Rows are points. Before rounding, the points of a table are all equally far from one centre. They may lie mostly on one side of it. Where is the centre, to within rounding?
(in the rows, 128 means zero)

Points (7 x 3)
[[121 192 174]
 [108 149 176]
 [ 95 146 122]
 [135 126 172]
 [168 124 144]
 [165 144 175]
 [161 142 177]]
Centre: [138 162 139]

Points (9 x 6)
[[141 152 187 129  98 120]
 [157 143 118 129 128  66]
 [188 135 151 166  72 100]
 [144 144 164 111  47 131]
 [143 116 143 139 105  54]
 [ 83 151 116 107  74  95]
 [167 159 135 162 125 143]
 [165 121 179 130  90 130]
 [121 104 111  88  91  96]]
Centre: [135 135 124 141  87 112]

Points (17 x 11)
[[153 159 171 161  67 156  78  83 115  70 158]
 [170 180 164 155  71 147  67 114 112 121 101]
 [172 130 188  93 102 119  88  97 131 125  85]
 [168 115 126 177 116  94 107 114 125  96 105]
 [181 136 151 161  73 107 140  78 104  78 150]
 [129 101 153 122  96 112 124  87 149 122  91]
 [142 125 155 125  99 139  66  72 147 147 106]
 [155 130 146 161 124  92 128 100 169  93 107]
 [187  99 153 108  84 178  71  98 132 113 141]
 [127 151 171  73  91 131  75 108 160 107 125]
 [136 130 136 110  92 150  88 140 123 158 129]
 [175 121 173 160 123 131 112 144 140  72 100]
 [142 186 139 156 101  96 113 132  93 100 111]
 [184 161 121 117  92 115 120  51 146 125  85]
 [118 133 122 131  73 156 110 104 163  70  80]
 [145  83 136 133  91 110 114 120 111 115 141]
 [192 170 158 136  73 104 104  85 124  63  85]]
Centre: [160 149 138 123 105 143 109 100 127  94 125]

Points (20 x 14)
[[146 136 149 142 120 152 116 122 127 118  53 121 138  80]
 [155  73 126 147  72 152 148 131 134 112 121 107 179 107]
 [155 160 175  91  53 115 114 100 111 115 123  88 145  95]
 [116 148 141  97  69 153  96 178 129 142  83 105 144 118]
 [145  93 160  90  70 118 104 105  98 157  96 154 165 141]
 [110 172 121 158  69 120 127  84 126 123  98  84 119 115]
 [114 108 161 124 109 124 100  86 139 139  90 142 200  84]
 [122 145 149 102  73 133 150 132  95 132 115 125 197 109]
 [ 83  79 149  83  69 147 139 137 150 142  50  88 178 115]
 [119 137 126 115  78 131 159  96 131 110  55 167 150  81]
 [165 135 126  57  34 151 150 142 117 150 122  90 122 119]
 [132 118 146 116 161 187 145 115 124 186 108 109 133  81]
 [113 127 103 130 121 153  78 128 125 113  83 130 127 126]
 [158 141 155  79 107  97 137 132 112 163 139  77 158 108]
 [152 101 158  58  27 172 134  90 123 157  75  85 145 117]
 [137 114 114 102  57 157 147  90 152 126 132  35 169  93]
 [157 130 124 128 118 131 146  99 143 156 166 134 175 114]
 [176 106 119  96 146 120  96 119 133 165 119  86 140 106]
 [139 119 146  99  94 140 194  97  94 147  63  89 154 127]
 [115 124 162 160  85 150 127 117 122 176 110  99 143  32]]
Centre: [114 107 136  97  86 141 135 102 142 148 112 109 124  99]

Points (27 x 20)
[[122 124 107 171 119 141 117 126 125  88 122 149 167  76 121 166 172  85
  158 152]
 [134 155 116 162 120 159  75 144 112 112 144 185 143 126 145 189 196  73
  110 166]
 [ 99 136  90 177 101 208 116 135 118  86 106 156 181 117 176 184 161  73
  105 119]
 [108 131  99 122 163 170  90 126 160  59 127 164 178 109 121 173 137 106
  115 135]
 [131 112  93 164 168 173 127 118 135 110  96 182 167 100 168 179 146 120
   74 130]
 [136 141 116 202 116 165 121 130 166  86 104 165 146 122 148 164 189 103
  111 156]
 [116  99  51 167 139 170 124 117 134  83 112 170 192  95 146 141 125 112
  120 162]
 [104 115 103 153 124 170  83  86 144  76 109 161 189 104 166 178 152  75
  124 159]
 [120 150  67 143 109 164 121 162 132 106  86 150 181  91 152 159 159  89
  140 125]
 [131 152  97 176 168 180 132 120 137 113 105 157 166 109 168 175 150  74
  115 128]
 [149 110  96 145 137 161 105 139 112  93  84 140 165 103 131 196 153  94
  108 151]
 [ 76 126 118 160 150 174 105 126 152 100 125 186 125  91 125 130 148 117
  131 128]
 [150  91 110 180 135 152 118 148 120  90 109 124 152  95 129 170 152  99
  138 165]
 [151 113 103 152 140 167  92 113 119  99 108 191 172 160 134 123 171 105
  123 176]
 [147 132  86 140 116 183 105 171 155  99 148 128 173  86 149 176 170  81
  130 133]
 [104  97  75 184 147 147 122 159 141 110  99 116 153  94 146 176 137  72
  106 156]
 [141  97  77 178 145 178  93 138 147  71 123 181 148 163 136 150 165  97
  101 170]
 [136 136 102 158 112 198 123 194 141  98 138 168 157  92 131 171 134 102
  101 178]
 [118 113 111 153 117 215  99 143 114 113 109 171 182 107 120 115 171  80
   90 150]
 [111 145  55 128 181 166  87 145 140  92 129 163 169 112 159 148 179 113
   93 119]
 [142 108 114 155 111 197  90 128 108  86 133 151 147  91 194 183 123  88
  110 145]
 [109 126 126 178 154 161 119 131 121 106 102 148 190  86 122 118 155  94
  139 125]
 [ 77 121  94 196 135 174  71 164 137  78 117 122 170 117 170 171 110 101
   79 142]
 [131 144 114 157 113 117  55 157 145  73 110 147 165 129 158 147 155 129
   64 178]
 [151 121  97 163 144 213 114 117 116  99 114 150 165 105 157 135 136 125
  120 124]
 [141 167 137 136 135 189 111 134 130  90 111 143 153 109 171 140 179  77
  117 135]
 [ 94 159 103 161 140 193 116 175 131  76  97 158 195 111 131 136 137 112
  122 164]]
Centre: [104 119 109 152 121 148 111 147 126 108 143 155 168 131 161 147 150 107
 101 145]
